Rows are points. The points of each table are mixes of a few directions, plus a little noise. Count the directions of each table, and those that both share. Where both have some left over, give the other angles between the two spaces (their principal angles), to ten degrees, smallest first.

First, 7 rows:
[[  4.8 -13.3]
 [  9.5 -25.5]
 [-24.9  66.5]
 [  6.7 -17.8]
 [  3.9 -10.1]
 [ -2.1   5.6]
 [  2.1  -5.5]]
Second (6 x 2):
[[ 19.3 -51.9]
 [ -8.8  24.1]
 [-12.5  33.0]
 [ -1.2   3.7]
 [ -4.1  11.4]
 [  7.3 -19.9]]
Directions: first 1, second 1, shared 1

First (7 x 3):
[[ 46.8  27.7 -10.3]
 [ 23.2  13.7  -4.6]
 [-43.7 -26.0   9.6]
 [-27.5 -16.2   6.1]
 [ 30.7  18.1  -6.4]
 [-25.6 -15.2   5.6]
 [ -2.7  -2.1   0.6]]
Second (5 x 3):
[[  1.4  20.6  37.2]
 [  1.1   7.1  -3.3]
 [  3.6  21.3 -20.8]
 [ -1.8  -6.1  26.9]
 [ -4.2 -42.9 -39.9]]
Directions: first 1, second 2, shared 0; angles 50

First:
[[  7.2  58.1 -20.9 -10.6]
 [-23.7 -14.6  10.4  -8.3]
 [ -7.5  42.6 -11.8 -15.5]
 [ 12.1 -25.0   5.9  12.5]
 [ -5.7 -37.8  14.2   5.4]
 [-28.7 -36.1  19.3  -7.0]
 [ 35.6  24.0 -18.3  12.7]
 [  9.1  -8.4   0.7   7.0]]
Second:
[[  2.9 -11.7   3.7  -5.1]
 [  8.5  29.5  -4.0  16.7]
 [-28.9   9.2 -13.7  -2.2]
 [-41.2 -36.2  -7.5 -29.0]
 [-14.2 -28.5   1.1 -17.5]
 [ 49.8  34.1  12.0  29.5]
 [ 22.0   3.8   7.2   7.3]]
Directions: first 2, second 2, shared 0; angles 30, 40

First, 7 rows:
[[ 11.9   5.1   8.9  -6.1  42.7  22.2]
 [  5.7   2.5   4.2  -3.4  21.7  11.2]
 [-12.0  -5.8  -9.6   6.7 -45.1 -23.4]
 [ 13.3   5.8  10.0  -7.1  49.3  25.3]
 [-22.2  -9.9 -17.5  11.8 -82.6 -42.7]
 [ -0.1  -0.1   0.0  -0.5   0.3   0.0]
 [  4.2   2.3   2.8  -1.8  14.1   7.2]]
Second:
[[-17.3   3.2   7.5   0.4 -18.7 -38.1]
 [  8.9  21.6  -6.9  34.7  22.1   1.3]
 [ 23.2 -18.2  -8.4 -20.0  17.1  61.1]
 [ 16.2   2.2  -7.9   8.0  20.4  30.6]
 [  7.7 -14.1  -2.1 -18.2   1.5  27.1]
 [-26.9   2.4  11.7  -3.9 -30.4 -55.4]
 [ 17.6   4.3  -8.6  12.6  23.5  31.4]
 [-26.6   3.9  12.0  -2.2 -30.0 -57.5]
 [ -2.3  -6.7   2.1 -10.1  -6.7   0.6]]
Directions: first 1, second 2, shared 0; angles 40

First, 9 rows:
[[ -8.0 -14.8   2.1   3.3  29.5 -15.8  24.3  -5.4]
 [  1.5 -15.9   9.6  -0.3   4.9  -0.7   8.5   2.9]
 [ 12.4   2.8   7.3  -6.8 -43.1  27.7 -28.3  12.1]
 [ -7.2  -0.4  -4.5   3.2  20.5 -13.9  14.0  -6.4]
 [ -3.2  17.6 -12.8   3.8   5.8  -9.1  -0.9  -5.5]
 [-11.3  17.2 -17.7   7.4  29.1 -24.0  14.6 -13.0]
 [ 24.0  41.2  -5.4 -10.5 -92.4  52.6 -71.2  19.0]
 [ -2.5 -35.2  17.4   0.4  28.1 -10.4  28.2   1.1]
 [ -4.2  -9.4   1.5   1.3  16.1  -9.3  13.5  -3.2]]
Second (10 x 8):
[[  3.1 -37.9  22.9  -4.1   6.3   5.6  15.8   6.9]
 [  0.6 -42.4  23.7  -2.9  15.9   0.3  22.8   5.0]
 [-10.1  38.1 -27.5   7.9  14.8 -19.9  -1.5 -13.3]
 [ 14.7 -71.9  49.5 -13.1 -16.9  30.4  10.8  21.8]
 [ -9.4  32.3 -24.2   7.6  16.8 -20.1   1.2 -12.9]
 [  0.9   0.4   0.2  -0.2  -3.0   2.1  -2.3   0.9]
 [-12.5  15.1 -17.1   8.3  33.9 -26.9  17.0 -13.8]
 [ -4.8  30.3 -19.8   4.7   1.9  -9.4  -7.9  -7.4]
 [  1.5  57.7 -30.5   3.3 -28.2   3.9 -35.2  -5.1]
 [ 15.9 -22.2  23.7 -10.8 -42.1  34.5 -19.9  17.8]]
Directions: first 2, second 2, shared 2

First, 9 rows:
[[-15.9   4.8  -0.7 -16.7  -7.2   8.3   1.4   5.1 -10.1]
 [  9.9   8.0 -52.9  59.7  32.7  23.0  28.5  20.7  45.2]
 [ 21.7 -15.9   3.0  33.5  -3.1   5.9   0.2  -8.5  21.5]
 [-12.2   1.3  38.7 -56.7 -18.6 -26.6 -22.8 -13.3 -41.9]
 [  0.5  20.9 -41.1  20.2  38.8  -3.1  18.0  20.0  17.7]
 [ -3.5  -9.0 -11.4  24.9 -11.7  31.9  11.5   4.3  18.3]
 [ 13.2 -14.5  29.5  -5.8 -16.3 -12.3 -14.9 -17.3  -6.8]
 [ -7.7  10.4   8.2 -30.1   4.4 -19.8  -8.3  -0.4 -21.2]
 [ -6.5  -5.2  26.6 -29.2 -19.9  -7.4 -13.2 -10.5 -22.0]]
Second (10 x 9):
[[  8.9  42.6  29.6 -46.1   2.9  16.4 -26.5  57.8  10.1]
 [ 15.0   0.6   5.5  10.5 -16.8   3.0  22.8 -21.2  23.7]
 [  1.4 -11.1 -41.6  -7.2 -12.0 -27.0  31.1 -25.5 -29.0]
 [ -0.1   0.3  30.4  22.4   2.4  18.5  -4.7  -8.9  33.5]
 [-35.8 -25.8 -21.9  16.1  25.1 -15.0 -11.9 -15.3 -37.2]
 [  8.8  15.4  38.9   0.9   4.1  25.7 -24.0  27.2  31.8]
 [-11.2 -16.1 -25.3   0.0  10.9 -12.8 -10.6   5.6 -34.6]
 [-16.3  -5.3 -23.6 -12.4  10.4 -16.0  -4.0   2.7 -34.5]
 [  5.0  26.8  28.7 -13.0  -8.2  11.5  11.5  -2.0  32.4]
 [ 24.8 -26.9 -20.5  29.4 -18.4  -4.3  16.4 -20.1   3.5]]
Directions: first 3, second 4, shared 1; angles 80, 90

First (9 x 11):
[[ -4.8  -2.7  -1.4   4.5   3.8  -4.3   5.3   1.9  -3.8  -5.9   1.2]
 [  7.6   4.2   2.9  -6.9  -6.8   6.6  -9.0  -2.5   6.4   9.7  -1.9]
 [ 23.2  14.4   9.4 -22.4 -21.9  22.6 -26.3 -10.1  20.3  29.7  -5.5]
 [  2.3   1.2   0.7  -2.1  -2.3   2.1  -2.2  -0.5   1.5   3.0  -0.8]
 [-46.3 -29.6 -18.6  43.6  44.0 -43.0  53.7  19.2 -39.5 -59.6  10.6]
 [  3.2   2.0   1.0  -3.2  -3.0   3.0  -4.6  -1.4   3.4   4.6  -0.4]
 [-35.2 -22.1 -14.1  32.8  32.5 -33.5  40.9  14.5 -29.5 -44.9   7.5]
 [  9.7   6.5   4.4  -9.2  -8.3   8.5 -11.3  -4.0   7.5  12.3  -2.8]
 [ 39.0  24.7  15.7 -37.0 -36.4  37.3 -46.0 -15.9  33.4  51.2 -10.0]]
Second:
[[-14.8  21.0  -1.3  21.9   7.2   6.8  33.2  -0.7 -29.7  -7.1   1.5]
 [  3.9  24.3   8.5  -9.8   2.0  18.2   0.6  -8.7  -3.2   7.0  11.3]
 [-12.9  -0.1  -6.6  21.6   4.6  -6.6  21.5   4.1 -18.4  -8.3  -4.6]
 [ 34.1 -38.9   5.5 -49.0 -15.3 -11.3 -67.3   1.3  63.6  16.8  -1.4]
 [ 10.3  -9.1   2.8 -17.5  -4.4  -2.2 -22.3  -1.4  20.1   7.3   1.5]
 [-14.2  25.8  -0.2  19.8   7.8  12.3  31.3  -4.2 -30.7  -5.4   5.9]
 [-15.7  19.0  -1.8  21.9   7.0   7.1  32.0  -1.6 -29.2  -6.6   1.1]
 [ 28.7 -52.3  -0.1 -37.5 -14.8 -26.1 -63.5   6.6  60.4  11.4  -9.9]
 [-18.6  10.3  -4.6  28.9   6.5  -2.3  33.7   4.0 -30.9 -11.0  -4.1]]
Directions: first 1, second 2, shared 0; angles 30

First (10 x 12):
[[ -3.2 -25.3 -21.1 -23.8 -23.3  32.6  10.6  19.7  37.9 -48.7  21.3  34.3]
 [ 18.4  24.7  28.7  44.6  -7.4   8.3  -4.9   8.0 -20.0   7.5  -7.6 -17.3]
 [ 29.4  11.0 -16.3 -69.1  12.3 -35.3 -31.6   6.6  -0.3 -15.2  26.0  21.7]
 [-23.5 -45.5  -6.4 -30.2 -18.5  31.8   0.5  16.4  52.3 -56.1  25.8  10.7]
 [  9.0   6.0   1.4   4.5  16.7 -12.2  25.8 -28.3  -6.2  33.5 -12.1  -0.8]
 [  9.5  11.5  12.1  13.8  19.3 -13.6  -7.9 -11.9  -1.3  30.5   6.5 -13.2]
 [-24.9  -6.3 -27.9  16.6  -7.4  13.2   5.0   9.0  -1.1   5.1  -6.6  14.1]
 [  1.1   1.2  23.5  12.1 -21.7  13.0  17.3   3.0 -19.2 -24.8 -26.6 -14.3]
 [ -9.8   9.6  -3.9  32.2  15.4  -8.1   5.0 -13.9 -12.9  44.2 -11.7  -9.9]
 [ -6.1  13.1   9.4  -0.5  15.6 -29.6 -19.4  -8.9 -29.4  23.8 -14.5 -25.3]]
Second (9 x 12):
[[ 38.2 -21.5 -49.8  -9.3  35.5  21.5  12.1   8.5  -1.7 -10.3 -21.0 -48.4]
 [ 19.1  -9.9 -24.5  -3.8  17.0  11.2   6.0   4.1  -0.3  -5.5  -8.3 -22.6]
 [-41.4  23.1  54.3  11.2 -37.3 -25.0 -15.0 -10.8   2.0  10.9  20.0  50.7]
 [-40.4  21.1  50.5  10.0 -35.2 -23.7 -12.9  -9.4   1.6  10.5  19.7  48.9]
 [ 28.6 -16.2 -38.3  -6.7  25.8  16.4  10.1   7.8  -1.4  -7.8 -13.3 -36.5]
 [-22.9  11.8  27.7   4.9 -20.2 -11.7  -8.2  -5.6   0.5   5.3  10.7  27.7]
 [ 31.1 -18.4 -40.5  -9.2  29.3  18.3  11.4   6.9  -1.0  -7.8 -14.8 -39.9]
 [  7.5  -3.3  -9.4  -2.2   7.7   4.9   2.5   2.5  -0.4  -1.4  -4.0  -9.7]
 [-25.5  13.5  31.9   4.4 -21.3 -14.5  -8.5  -6.0   0.8   6.5  11.3  30.5]]
Directions: first 6, second 1, shared 0; angles 80

First (8 x 14):
[[ 24.6  -0.1   7.4  -6.8 -21.5  15.6   3.2  -4.8  -9.0 -30.9  20.6  29.0
   -9.6 -11.6]
 [-47.0  -0.7 -12.0  13.0  39.2 -28.2  -4.2   7.7  12.8  58.6 -38.6 -54.5
   17.8  20.4]
 [-56.7  -1.1 -14.7  15.1  47.7 -33.1  -5.4   9.8  15.1  72.6 -45.7 -65.5
   21.2  24.7]
 [ -4.4   0.5  -0.5   0.4   4.8  -2.5   0.5   0.3   0.7   5.7  -3.1  -4.4
    2.5   1.1]
 [ 20.3   0.7   5.7  -4.9 -18.6  13.7   1.9  -4.1  -6.7 -26.5  17.7  25.8
   -7.1  -9.6]
 [ 36.8  -0.3   9.3  -8.3 -30.5  20.4   2.5  -4.5  -9.9 -45.6  29.3  40.0
  -12.7 -16.2]
 [ 21.4   0.2   5.5  -6.2 -19.1  12.7   2.2  -3.7  -4.0 -28.8  17.8  24.4
   -9.6  -9.7]
 [  5.3   1.1   1.0  -1.2  -4.9   2.4   0.7  -1.9  -2.0  -5.9   4.3   6.0
   -1.2  -1.5]]
Second, 9 rows:
[[-11.2  -3.7  -3.4  15.9   1.1  -8.2  -6.6  -4.2   0.6  -5.9  -8.5 -12.7
   -1.5  -0.1]
 [  3.1   1.0   1.0  -4.5  -0.3   2.3   1.8   1.2  -0.1   1.7   2.4   3.6
    0.4   0.0]
 [ 49.1  16.2  14.8 -69.8  -5.0  36.0  28.8  18.4  -2.6  26.1  37.1  55.7
    6.7   0.4]
 [  8.9   2.9   2.7 -12.6  -0.9   6.5   5.2   3.3  -0.5   4.7   6.7  10.1
    1.2   0.1]
 [-23.3  -7.7  -7.0  33.2   2.4 -17.1 -13.7  -8.8   1.2 -12.4 -17.7 -26.5
   -3.2  -0.2]
 [-24.1  -8.0  -7.3  34.3   2.4 -17.7 -14.2  -9.1   1.3 -12.8 -18.2 -27.4
   -3.3  -0.2]
 [-55.3 -18.3 -16.6  78.7   5.7 -40.6 -32.5 -20.8   2.9 -29.4 -41.8 -62.8
   -7.5  -0.5]
 [  4.4   1.4   1.3  -6.2  -0.5   3.2   2.6   1.6  -0.2   2.3   3.3   5.0
    0.6   0.0]
 [ 48.5  16.1  14.6 -69.0  -4.9  35.6  28.5  18.2  -2.5  25.8  36.7  55.1
    6.6   0.4]]
Directions: first 1, second 1, shared 0; angles 60

First (11 x 18):
[[-36.2  -0.2 -26.9  -0.6 -11.1 -31.5 -11.2  -0.7 -23.9  31.0  13.1  10.8
  -20.1  53.7 -14.8 -52.6  -5.5  -7.8]
 [-35.4  -0.2 -26.3  -0.6 -10.8 -30.8 -10.9  -0.7 -23.4  30.3  12.8  10.6
  -19.6  52.6 -14.5 -51.5  -5.4  -7.7]
 [-35.6  -0.2 -26.5  -0.5 -10.9 -31.0 -11.0  -0.7 -23.5  30.5  12.9  10.7
  -19.7  52.9 -14.6 -51.8  -5.4  -7.7]
 [  7.8   0.0   5.8   0.1   2.4   6.8   2.4   0.1   5.1  -6.7  -2.8  -2.4
    4.3 -11.6   3.2  11.3   1.2   1.7]
 [ 21.7   0.1  16.1   0.3   6.6  18.9   6.7   0.4  14.3 -18.6  -7.8  -6.5
   12.0 -32.2   8.9  31.6   3.3   4.7]
 [  5.4   0.0   4.0   0.1   1.6   4.7   1.6   0.1   3.5  -4.6  -1.9  -1.6
    3.0  -8.0   2.2   7.8   0.8   1.2]
 [ 57.2   0.4  42.4   0.9  17.5  49.8  17.7   1.1  37.7 -49.0 -20.7 -17.1
   31.7 -84.9  23.4  83.2   8.7  12.4]
 [ 28.5   0.2  21.2   0.5   8.7  24.8   8.8   0.5  18.8 -24.4 -10.3  -8.5
   15.8 -42.3  11.6  41.4   4.3   6.2]
 [-36.6  -0.2 -27.2  -0.6 -11.2 -31.9 -11.3  -0.7 -24.2  31.4  13.2  11.0
  -20.3  54.4 -15.0 -53.3  -5.6  -8.0]
 [ -2.8   0.0  -2.1  -0.1  -0.9  -2.5  -0.9  -0.1  -1.9   2.4   1.0   0.8
   -1.6   4.2  -1.2  -4.1  -0.4  -0.6]
 [ 26.1   0.2  19.4   0.4   8.0  22.7   8.0   0.5  17.2 -22.3  -9.4  -7.8
   14.5 -38.8  10.7  37.9   4.0   5.7]]
Second:
[[ 38.5   0.5  29.5  -0.3  11.5  33.6  11.2   0.5  25.8 -33.5 -13.5 -11.8
   21.0 -56.6  15.4  54.7   5.7   8.1]
 [-17.0  -0.4 -14.6  -0.4  -6.1 -14.8  -6.3  -0.9 -11.4  14.7   6.5   5.7
   -9.6  26.2  -8.0 -27.7  -3.9  -3.8]
 [ 42.8   1.8  31.2   0.2  13.3  37.4  12.9   1.7  27.4 -35.9 -15.0 -12.0
   23.0 -62.6  18.2  61.8   6.3   9.4]
 [ 38.1  -0.2  28.1   1.0  11.9  32.5  11.3   0.9  25.7 -31.6 -14.3 -11.5
   20.9 -55.8  15.1  55.1   5.0   7.7]
 [-33.8   1.3 -25.3  -1.5  -9.9 -28.1 -10.9  -1.2 -21.7  28.4  11.3   9.3
  -18.6  48.8 -13.4 -48.5  -4.9  -7.7]
 [-13.7  -1.3 -10.9  -0.3  -4.2 -10.2  -3.6   1.0  -8.1  10.0   3.4   3.7
   -7.6  19.4  -6.1 -17.9  -1.7  -0.8]
 [-26.4   0.4 -19.8  -1.0  -9.3 -23.1  -8.4  -1.7 -18.3  24.5  10.8   8.7
  -16.0  40.1 -10.7 -40.3  -3.6  -6.9]
 [-25.7  -0.5 -19.4  -0.1  -7.4 -23.8  -7.6  -0.5 -16.0  22.6   9.0   7.9
  -15.4  37.7 -10.9 -37.8  -4.1  -5.3]]
Directions: first 1, second 1, shared 1

First, 8 rows:
[[ -8.8  19.0  28.9   5.0   8.3   0.4  21.7  50.3 -12.2  -5.9   1.3  49.7
   -1.3 -31.2   5.7  29.9 -18.8  -4.6  55.9  35.6]
 [-13.3  -2.0  16.6  -3.1   8.3  -1.4   6.8  23.6  -8.0   4.0  -2.6  16.2
   -2.0  -8.7   3.9  15.4  -4.4  -3.6  18.4  13.0]
 [  5.2 -12.9 -18.5  -3.6  -5.2  -0.3 -14.3 -32.6   7.8   4.3  -1.0 -32.5
    0.7  20.7  -3.6 -19.2  12.5   2.9 -36.6 -23.3]
 [ 28.5  42.9  -1.8  20.4 -12.5   5.7  18.4  15.1   4.0 -24.8  11.6  39.0
    4.8 -30.4  -2.6   3.9 -21.1   3.3  43.3  23.2]
 [  8.2 -28.3 -36.5  -8.5  -9.3  -1.0 -29.3 -65.2  15.3   9.8  -2.7 -66.6
    1.2  42.8  -6.9 -38.1  25.7   5.6 -74.8 -47.1]
 [ -9.8 -27.9 -10.9 -11.6   2.4  -3.0 -17.4 -27.6   3.2  14.1  -6.0 -38.6
   -1.7  27.0  -1.2 -13.9  17.4   0.4 -43.0 -25.4]
 [-17.0 -18.6   7.0  -9.6   8.2  -3.0  -5.0   2.5  -4.6  11.8  -5.9 -10.2
   -2.8   9.6   2.5   4.2   7.1  -2.8 -11.1  -4.6]
 [  6.6  27.7  15.2  10.8  -0.3   2.6  19.2  33.7  -5.1 -13.2   5.3  43.0
    1.2 -29.6   2.1  18.0 -18.6  -1.2  48.0  28.8]]
Second, 8 rows:
[[-10.3 -48.8   0.0   2.7  -3.1  12.2 -31.4  15.7 -71.5 -20.8  14.9 -33.2
   24.9  29.5  35.8 -20.2  23.1  -3.0 -46.3   1.2]
 [ -2.3   1.0  30.1  11.8  -2.7  -0.6  -8.5  52.4 -48.5 -18.5   3.4  26.2
   20.1 -13.1  43.9  15.4  -8.2  16.3  19.0  11.9]
 [-14.8  15.1  18.6 -13.7  14.7  -5.3  13.7  19.0  21.1  18.3 -18.2  30.5
   -5.4 -29.7 -15.0  10.8  -9.1  -4.6  48.1  20.3]
 [  5.3  27.8  -0.9   6.7   2.6   1.0  33.7   3.4  29.4  -0.3   7.8  30.3
  -20.8 -16.9 -26.9  24.1 -18.0 -13.6  34.5  19.7]
 [-14.4 -36.7  -5.5  -5.5   3.1   1.1 -13.5 -11.8 -17.8   5.0   5.1 -35.2
   -2.4  32.8   7.3  -2.7  16.7  -5.5 -46.5 -16.4]
 [ 12.9  26.7  -6.6  12.9  -6.2 -10.0  27.2 -20.2  44.8   5.7   7.8   8.8
  -29.8   7.0 -15.3  34.6 -18.3   4.8  -3.5 -21.0]
 [  4.7 -10.8 -16.3 -19.4  -2.7  -3.1 -37.5 -37.1  11.8  14.9 -25.7 -36.6
   21.6   2.9  -0.5 -52.8  21.1  15.2 -23.0 -25.8]
 [ 18.5  25.6 -19.5   4.6  -5.2   5.0  16.4 -21.3  30.6  -4.6   5.0   9.3
   -8.2 -12.5 -29.4  -8.6  -7.5  -9.2  17.7  10.1]]
Directions: first 2, second 5, shared 2
